Each row is a point. Any point is a mix of the corners, with weights that add up to 1. It lies inside the corners' shape when no weight is negative. Say inside or outside, and name the corners with a negative weight.
In the rows, 128 means zero.

Corners:
(1): [ 99 190]
(2): [65 88]
(3): [176 107]
Points:
[162 133] -> outside (2)
[138 162] -> outside (2)
[89 95] -> inside
[161 146] -> outside (2)

Corners:
(1): [149  64 155 152 226 198]
(2): [161 164 102 165  22 118]
(3): [101 127 163 185  93 200]
(4): [128 157 111 150 164 132]
(5): [ 29  74 152 167 114  95]
(6): [ 98  78 110  51 228 133]
(7): [134 139 154  72 148 108]
Points:
[122 123 143 131 129 148] -> inside
[ 90  82 141 152 161 143] -> outside (7)
[142 125 128 147 155 141] -> outside (3, 6)
[112  96 105 116 192 127] -> outside (3, 7)
[126 138 132 114 153 125] -> inside
[ 88  99 129 128 136 119] -> inside

Corners:
(1): [139  96 204 190 135 144  65 122 133  43 115  97]
(2): [117 103   7  65 113  52 129  93 110 219  89 139]
(3): [142 128  66 124  78  70 215  82 139 183 104 155]
(4): [146  88 120  60 144  75 192  88 127 190 136 161]
(5): [189 131 110 122 140 132 120 116 143 177 134 163]
(6): [122 124 219 164 122 132  94 166 167  89  97 162]
(7): [ 99 122 125  60 136  69 161 135  84 168 120  59]
(8): [ 88 157 104  57 172 131  99 105 177 136  56  94]
(9): [128 146 126  81  94 154 118 119  86  69 103 100]
(10): [ 92 150 223 151 121 158  79 125 142  40 162 115]
(11): [117 104 160 141 103 148  95 170 138  28 144  80]
(12): [122  93 174 146  87 221  76 152 131  67 122  84]
(13): [ 70 122 164 148 143 138 143 155 106  60 119 105]
Points:
[127 127  93  71 119  91 158 112 118 187  97 119] -> outside (1, 10, 11, 13)
[112 124 103  88 126 109 143 125 118 137 101 112] -> outside (1, 10)
[131 118 183 141 129 119 134 120 119  93 125 126] -> outside (2, 8, 11, 12)
[112 129 164 127 123 155  97 144 141  77 110  95] -> outside (2, 4)
[ 93 116 127 121 124 115 145 124 125 109 116 107] -> outside (5, 6, 9)
[124 112 147 110 115 139 115 145 115  99 136 108] -> outside (1, 3, 8)

Corners:
(1): [147 120  88  65  94 138 129 180 118 159 103  72 174  57 142 153 136 147
 110  76]
(2): [145 125 174  94 148  74 154 148 162 156 169 204 135 108 204 147 191 157
  96  49]
(3): [ 89  92 130 116 128 130  93 127  59  60  98 143 102  63 132  69  86 106
 182  99]
(4): [128  89 137  67 164 114 107 145 112 105 103 112 198 136 140 180 123  87
 181  77]
(5): [149 136  77  74 193 132  89 186 233 172 119 107 191 112 232 177 105 166
  25 155]
(6): [183 121 155 153 169 108 133 127 107 129  95 137 102 136 100 141 131  97
 150 151]
(7): [123 117 111  90 153  83 103  73 131 156 159 101 127 129 177 176  66 161
 173 166]
(8): [ 85 119  94 157 106 129  79 115 157 176 118 232  76 156 209  65 105 194
 113 156]
(9): [133  96  93 105 114 121 123  87 144  55  89 115  98 115 166  63 168 165
  61  73]
(10): [168 192 157 166  88 113 119  60  94  71 145 169  38 139  85 126 169 160
 132 187]
(11): [189 167 182 131 125  59 131 111 172 133 158 105 189  90 120 179 111 125
 198 172]
(12): [ 79 105  97 163  95 125 162 143  86 156 101 156 156  92  70  78 145 152
 143 123]
(13): [116  85 132 171 131 178 172  77  99 154 154 165 142  38 102  65 155  71
 119  49]
(14): [133 145  81  83 152 151 168 148 212  68  66 120  86 156 214 138 204 182
  33  90]
(15): [146 150  75 133  64  61 187  64 176  47  59 167 162 118 109  93 173  62
 115 159]
(16): [ 98 180 124 158 117  60  66  55 143 137 130 131 134 170 191 168  59 106
 180 150]
(17): [106 122 108 140 161  59 165 168 195 173 157 124 194 169 177 162 171  88
 124 160]
(18): [ 92 153  91 162 115 149 104  70 147 161 181  90 124 112  86 135  34  67
 178  96]
(19): [182 165  91 154 168 136 123 150  99 150 187 132 135  96 144 161 125 139
 131  76]
(20): [100 134 119 135 130 131 165 122  63 136 102 112 225 119  62  51  98  54
 153  90]
(21): [205  80 167 136 136  98 174 122  90  65 158 180 164  73 182 107 109  74
 137  35]
Points:
[124 113 121 147 104 103 123  88 117 113 122 148 125 113 124 108 107 106
 166 130] -> outside (2, 5, 14, 19, 20)
[138 143 136 145 132 109 141 115 128 161 156 142 134 114 136 140 125 127
 146 108] -> outside (3, 4, 5, 9, 15)
[128 124 113 134 124 119 130 110 128 142 135 144 139 111 138 115 127 121
 121 108] -> outside (3, 11, 14)
[138 141 123 123 108 101 151  96 146  95 125 134 131 107 141 120 145 123
 116 120] -> outside (4, 6, 8, 19)
[135 125 116 124 131 120 137 123 137 112 116 140 136 113 151 117 141 123
 114  99] -> outside (7)
